Each row of a before or after table is a point. One or more steps were done to the points. Then noise was added and the rows were shuffled. The steps act on columns, c1 being the first. What was done? A step turns or swaps two columns, mirrors them in a line or flattens them onto one, adds a multiple of one to another, or multiplies or shifts one. Angles are multiples of 10 degrees, from the lower column toward the higher: turns from -170 to 170, lines from 10 to 170 but not 90. Use the fewest steps. Two steps may share a column if one is a turn and the other turns, adds or multiplies; they go together, in the order done. Otherwise the lowest column goes first.

Before (10 x 3):
0:  0.45 -0.76 -0.48
1: -0.84 -0.28  0.15
2:  0.21 -0.62 -0.80
3: -0.29  0.33  0.11
4:  0.60 -0.26 -0.66
5: -0.24 -0.26  0.08
6: -0.01 -0.77 -0.85
7: -0.44 -0.30  0.49
8: -0.24 -0.19 -0.54
9:  0.50 -0.40 -0.18
After (10 x 3):
0:  0.86 -0.71 -0.94
1: -0.69 -0.16 -0.30
2:  1.23 -0.29 -1.12
3:  1.13 -0.41 -0.62
4: -0.37 -0.69 -0.72
5: -1.93 -0.29  0.88
6: -0.86 -0.37  0.85
7:  0.16 -0.62 -0.90
8: -0.61  0.27  0.31
9: -0.57 -0.19  0.26
Steps: multiply c1 by 2.5; turn c1 and c3 by -20 degrees

Before (13 x 4):
0:  0.29 -0.37  0.66  0.59
1:  0.62  0.00  0.28  0.11
2:  0.25 -0.53  0.76  0.09
3:  0.44  0.65  0.82 -0.11
4: -0.44 -0.43  0.32  0.18
5: -0.41  0.48 -0.15  0.00
6:  0.00  0.65  0.55 -0.30
7:  0.12 -0.21 -0.31  0.66
8:  0.09 -0.09 -0.22 -0.53
9:  0.39  0.57 -0.10  0.01
10: -0.24  0.53  0.55  0.67
11: -0.29 -0.52  0.51 -0.40
12:  0.46  0.70  0.32  0.68
After (13 x 4):
0:  0.22 -0.13  0.32 -0.45
1:  0.05 -0.20  0.78  0.29
2: -0.11  0.97  0.81  0.41
3: -0.31  0.94  0.57  0.01
4: -0.53  0.15 -0.17  0.08
5: -0.01  0.85 -0.15  0.38
6:  0.66  0.05 -0.35  0.14
7:  0.03  0.77 -0.18 -0.40
8:  0.59 -0.09  0.64  0.27
9:  0.67  0.99  0.33  0.45
10:  0.65  0.80  0.56 -0.22
11:  0.11  0.33  0.28  0.63
12: -0.33 -0.24  0.47 -0.28
Steps: swap c1 and c4; shift c2 by 0.30

Before (14 x 6):
0: -0.09  0.36 -0.01  0.24  0.19  0.35
1: -0.21  0.26  0.70 -0.69 -0.60 -0.33
2:  0.03 -0.33 -0.42  0.77  0.56  0.71
3:  0.59  0.19 -0.40  0.42  0.38  0.24
4:  0.70 -0.25 -0.11  0.75  0.07  0.05
5: -0.18  0.01 -0.65  0.14  0.33  0.01
6: -0.26 -0.15  0.40 -0.91 -0.07  0.30
7: -0.42  0.59  0.62  0.12 -0.10 -0.31
8: -0.42 -0.11  0.59 -0.80  0.20 -0.13
9: -0.34 -0.15 -0.30 -0.35 -0.21  0.26
10:  0.70 -0.06 -0.42  0.11  0.46  0.25
11:  0.27 -0.26 -0.38  0.35  0.06  0.30
12: -0.46 -0.24  0.41 -0.55  0.00 -0.76
13: -0.48  0.01  0.43 -0.49 -0.23  0.39
After (14 x 6):
0:  0.73 -0.15 -0.44 -0.13  0.39  0.28
1:  0.57 -0.19 -0.32 -0.47  0.29  0.25
2: -0.24  0.01  0.41  0.87 -0.17  0.28
3: -0.11 -0.25  0.11 -0.45  0.14  0.41
4: -0.37 -0.03 -0.26  0.37 -0.23  0.25
5: -0.17 -0.32 -0.73 -0.14  0.27  0.12
6: -0.47  0.01  0.43  0.50 -0.33  0.51
7:  0.69  0.45 -0.27 -0.62 -0.02  0.09
8:  0.00  0.28 -0.61 -0.64  0.44  0.82
9: -0.41  0.25  0.60  0.83  0.20 -0.04
10: -0.25 -0.10  0.76  0.58 -0.65 -0.43
11: -0.35 -0.11  0.83 -0.27 -0.05 -0.38
12: -0.45  0.24  0.43  0.66  0.16 -0.77
13:  0.34  0.09 -0.49 -0.27 -0.02  0.29
Steps: turn c2 and c4 by -160 degrees; turn c2 and c3 by -30 degrees; turn c5 and c6 by 10 degrees

Before (10 x 8):
0: -0.19  0.03 -0.09 -0.01 -0.18 -0.55  0.50  0.60
1: -0.45 -0.06 -0.49 -0.02 -0.64  0.41 -0.66  0.11
2: -0.33 -0.09 -0.31  0.62 -1.11 -0.29 -0.35 -0.15
3: -0.51  0.56  0.34  0.15 -1.11  0.09  0.01 -0.35
4:  0.11  0.27 -0.03  0.07  1.14 -0.49 -0.19  0.32
5: -0.35  0.16 -0.45 -0.30  0.73 -0.24 -0.10 -0.42
6:  0.22 -0.17  0.01 -0.50 -0.20 -1.05 -0.43  0.21
7: -0.06  0.09  0.18 -0.13  0.50 -0.08 -0.26  0.14
8:  0.39  0.60 -0.52 -0.27  0.41 -0.14 -0.24 -0.15
9: -0.27  0.63 -0.22 -0.34  0.90 -0.74 -0.43  0.43
After (10 x 8):
0: -0.18  0.04 -0.08  0.03 -0.23  0.10  0.49 -0.82
1: -0.05  0.10  0.10 -0.19  0.65 -0.08 -0.26 -0.14
2:  0.21 -0.18 -0.24 -0.42 -0.27  2.03 -0.42 -0.83
3: -0.46 -0.05 -0.42  0.20 -0.83 -1.15 -0.67  0.19
4: -0.25  0.63 -0.35 -0.17  1.17  0.88 -0.43 -0.79
5:  0.38  0.59 -0.60  0.03  0.53  0.60 -0.25  0.00
6: -0.33 -0.09  0.04  0.70 -1.43  0.94 -0.37 -0.07
7:  0.09  0.28  0.01  0.07  1.50  0.53 -0.22 -0.55
8: -0.36  0.19 -0.56 -0.05  0.95  1.34 -0.09  0.17
9: -0.52  0.57  0.37 -0.05 -1.44  0.46  0.02  0.34
Steps: turn c3 and c4 by -30 degrees; multiply c5 by 1.3; turn c6 and c8 by 140 degrees; multiply c6 by 3

Before (13 x 9):
0:  0.44  0.38  0.60 -0.06  0.37 -0.61  0.12  0.00 -0.77
1:  0.79  0.30 -0.13 -0.30 -0.36  0.40 -0.09  0.11  0.11
2: -0.43  0.26  0.57 -0.30 -0.03  0.36  0.32  0.36  0.27
3:  1.11  0.04  0.69 -0.26  0.20 -0.13 -0.06  0.30  0.46
4: -0.27 -0.40  0.16 -0.30  0.40 -0.05  0.02 -0.21 -0.09
5: -0.27 -0.68 -0.27  0.38 -0.35 -0.53  0.85  0.40  0.40
6:  0.43  0.26  0.17 -0.08 -0.21 -1.19 -0.11  0.28  0.40
7: -0.17  0.40  0.73  0.89 -0.22 -0.54 -0.17  0.35  0.11
8: -0.04  0.28  0.00 -0.18  0.37 -0.34 -0.10 -0.77 -0.34
9: -0.22  0.23 -1.49  0.14  0.34  0.40  0.21  0.28  0.36
10: -0.28 -0.06  0.05 -0.55  0.06  0.21  0.06  0.56  0.23
11: -0.26  0.38 -0.35 -0.29  0.32  0.35  0.56 -0.01  0.27
12: -0.31  0.28 -0.57 -0.38  0.41 -0.08  0.72  0.29  0.52
After (13 x 9):
0: -0.53  0.04  0.24  0.24 -0.34  0.06  0.11 -0.70 -0.26
1: -0.48 -0.10 -0.73 -0.82 -0.28 -0.74  0.02  0.28  0.33
2: -0.31 -0.11  0.69  0.02  0.39  0.37 -0.67  0.41 -0.71
3: -0.43  0.57 -0.72  0.03  0.23  0.10 -0.06 -0.92 -0.52
4: -0.44  0.19 -0.14 -0.11 -0.14 -1.39  0.08 -0.34 -0.39
5: -0.19  0.35  0.01  0.46  0.02  0.32  0.01  0.41 -0.47
6:  0.37  0.61  0.33 -0.49 -0.34 -0.89 -0.77  0.37 -0.18
7:  0.45 -0.06 -0.16  0.26  0.38  0.32 -0.10  0.15 -0.06
8: -0.30 -0.04  1.49 -0.31  0.40  0.68  0.13  0.26 -0.25
9: -0.40 -0.17 -0.54  0.50  0.35 -0.22 -0.27 -0.43  0.60
10:  0.33 -0.66  0.04  0.31  0.36  0.03  0.07 -0.13  0.23
11: -0.21 -0.39  0.35  0.02  0.27  0.62 -0.44  0.18 -0.41
12: -0.37  0.02 -0.49  0.11 -0.02  0.30 -0.43  0.52 -0.37
Steps: turn c1 and c8 by -70 degrees; turn c1 and c2 by 130 degrees; turn c3 and c7 by -170 degrees; turn c4 and c9 by 150 degrees; add 1 times c5 to c6
